Each row of a before or after table is a point. The points were changed in one or more steps. Then noise was added and the rows were shuffled. The steps act on how far a point lies along the listed directions, d1 being the first. What was done? A step turns or swaps two directions, mirrors them in a line or flattens them onto one, adds a multiple of one to another, or multiplies one. Angles are multiples of 10 degrees, from the lower direction toward the higher: turns from -170 to 170, lines from 10 to 170 but not 90. Use the fewest steps. Two steps may share a direction if one is a turn and the other turns, adds or multiplies; they go together, in the order done. Otherwise the lowest direction goes first.
(in the rows, 128 means zero)

Directions:
(1): [165 140 160]
(2): [ 99 164 148]
(3): [146 161  95]
Before (12 x 3):
[[167 137 108]
 [140 155 109]
 [129 112 108]
 [141 132 148]
 [121 136 107]
 [135 123 121]
 [115 103 114]
 [109 116 132]
 [101 131 129]
 [149 140  99]
 [196 148 121]
 [129 118 118]]
After:
[[125 151 140]
 [154 162 109]
 [126 139 137]
 [145 110 149]
 [150 196  76]
 [111 198  33]
 [126 144 123]
 [131 190  65]
 [162 182  68]
 [125 100 164]
 [121 131 166]
 [111 108 123]]
Steps: turn d1 and d2 by -170 degrees; multiply d3 by 2.5

Directions:
(1): [158  94  82 112 117 105]
(2): [157 101 134 142 169 167]
(3): [153 150 113 156  85 161]
(4): [152 105 171 156 110  97]
(5): [ 99 119 100 182 141 115]
Before:
[[152 116 145 144  96 124]
 [173 143  86 108 142 208]
 [107 108 123 102 135 108]
 [138 113  98 101 142 146]
 [ 78 150 137 140 162 152]
 [145 126 163 150 181 185]
 [108 129 157 110 123  75]
 [124 145 165  98  93 107]
 [121 164  88 128 139 183]]
After, 9 rows:
[[155  97 110 115 126 131]
 [120 161 164  99  99 112]
 [133 124 134 123 198 183]
 [122 174 143 124  71 140]
 [ 95 138 102  93 169 148]
 [122 129 151 162 109 132]
 [172 100  60 155 149 162]
 [134 113 139  93 111 122]
 [125 123  54 133 151 141]]
Steps: turn d1 and d4 by 50 degrees; turn d3 and d5 by 60 degrees; add -0.3 times d2 to d3

Directions:
(1): [126  89 108 114 130 106 182  78 153 145 144]
(2): [156 127 121  88 119 126 154 131  51 131 123]
(3): [ 99 106 164 157 137  87 145 165 104 137 167]
(4): [151 110 142 101  90 126  81 125 137 173 168]
(5): [181 150 113 123 129  72 139 164 158 126 118]
Before (8 x 11):
[[170 135 100 124 164 121 176 129 107  89  91]
 [116 148 106 117 134 174 118  78 157 134  94]
 [105 106 138 133 147 122 126 130  93 102 136]
 [137 115 143 138 123 103 116 120 202 164 152]
 [145 115 132 103 134  60 177 162  73 147 150]
 [171 136 109 113 118 155 124  97 111 117 106]
 [161 171 114 118 139  82 163 191  75 100  75]
 [117  92 160 140 120  91 127 153 144 170 166]]
After, 8 rows:
[[105 117 115 142 155 139 175  80 173 124 102]
 [128 149 135  84  86 188  46 130  81 153 107]
 [171 157  87  69 118 152 128 109  85 126  84]
 [151  99 150  99 109 166  91 111  86 151 158]
 [155 143  92 122 143 125 163 110 168 115  73]
 [163 125 121 114 132 101 102 140 132 116 131]
 [ 84 112 165 150 139  96 146 137 124 162 167]
 [118 112 158 149 125 133 130 137  72 126 152]]
Steps: turn d1 and d2 by 30 degrees; turn d3 and d5 by 140 degrees; multiply d4 by -1
